Each wall is flat, endless, passes through zero and stands at right angles to its row. A trip goes straight from one point to another. List the walls that it crosses, first one first.

Walls:
(1): [-0.27 -0.31 +0.33]
(2): [-0.09 +0.03 +0.01]
(3): [-0.04 -0.11 -0.35]
(4): [+0.18 -0.15 -0.52]
(5): [+0.22 -0.50 -0.17]
(6): [-0.02 -0.03 -0.07]
(7): [+0.21 +0.03 +0.07]
(8): [+0.07 -0.17 -0.10]
(9): [+0.33 -0.49 +0.11]
Trips:
[+0.02 -0.31 -0.41] to [-0.10 +0.06 +0.39] => 1, 2, 4, 3, 6, 8, 5, 7, 9
[+0.24 -0.02 -0.13] to [-0.18 +0.21 -0.33] => 9, 7, 5, 2, 8
[-0.36 +0.60 +0.53] to [-0.04 +0.05 +0.43] => 7, 9

Walls:
(1): [-0.01 -0.34 -0.37 -0.06 +0.14 +0.07 -0.17 -0.32 -0.16 +0.23 +0.02 -0.26]
(2): [-0.30 -0.53 +0.17 -0.44 -0.06 -0.63 +0.40 -0.51 +0.03 +0.00 -0.04 -0.43]
(3): [-0.07 +0.50 -0.62 +0.07 -0.74 -0.38 -0.06 +0.07 -0.02 -0.43 -0.05 -0.61]
(4): [+0.27 +0.08 +0.23 -0.01 -0.13 -0.05 +0.57 +0.28 -0.11 +0.21 -0.34 +0.02]
(5): [+0.25 +0.11 -0.07 +0.16 +0.30 +0.46 +0.13 +0.18 +0.36 +0.31 -0.24 +0.36]
(6): [-0.73 +0.00 +0.31 -0.39 -0.35 -0.35 -0.48 +0.07 +0.49 -0.25 -0.08 -0.35]
(7): [+0.03 +0.05 +0.04 +0.30 -0.01 +0.31 -0.34 +0.24 +0.07 -0.10 -0.17 -0.38]
(8): [+0.25 -0.12 +0.14 +0.13 -0.10 -0.03 +0.01 -0.19 -0.33 -0.07 +0.13 -0.46]
(9): [+0.25 -0.35 +0.16 -0.06 -0.28 -0.12 -0.02 +0.10 +0.39 +0.32 -0.13 +0.29]
(10): [+0.10 +0.53 +0.08 -0.04 -0.05 +0.33 -0.26 +0.00 +0.19 +0.01 -0.44 -0.14]
Trips:
[-0.37 +0.18 +0.25 -0.27 -0.30 +0.14 -0.32 -0.22 -0.41 -0.31 -0.18 -0.16] to [+0.31 +0.05 -0.12 -0.03 -0.60 +0.33 +0.13 -0.23 +0.32 -0.55 -0.01 +0.10] => 2, 9, 5
[+0.55 -0.12 +0.56 -0.13 +0.01 +0.19 -0.36 -0.09 +0.26 -0.09 +0.16 +0.45] to [+0.11 -0.54 +0.00 -0.28 +0.16 +0.05 +0.22 -0.09 +0.37 +0.22 -0.16 +0.00] => 4, 10, 2, 1
[+0.27 +0.24 +0.31 -0.23 -0.05 +0.52 +0.21 +0.55 -0.05 -0.20 -0.30 +0.03] to [+0.21 +0.06 -0.06 +0.35 -0.32 -0.24 +0.16 +0.34 +0.28 -0.10 +0.31 +0.20] => 3, 10, 7
[+0.41 +0.59 -0.04 -0.19 -0.06 +0.25 -0.04 -0.09 -0.12 -0.26 +0.39 -0.45] to [-0.43 +0.06 -0.04 +0.37 +0.03 -0.04 +0.66 -0.16 -0.24 +0.43 -0.16 -0.09] => 4, 1, 2, 7, 10, 5, 3
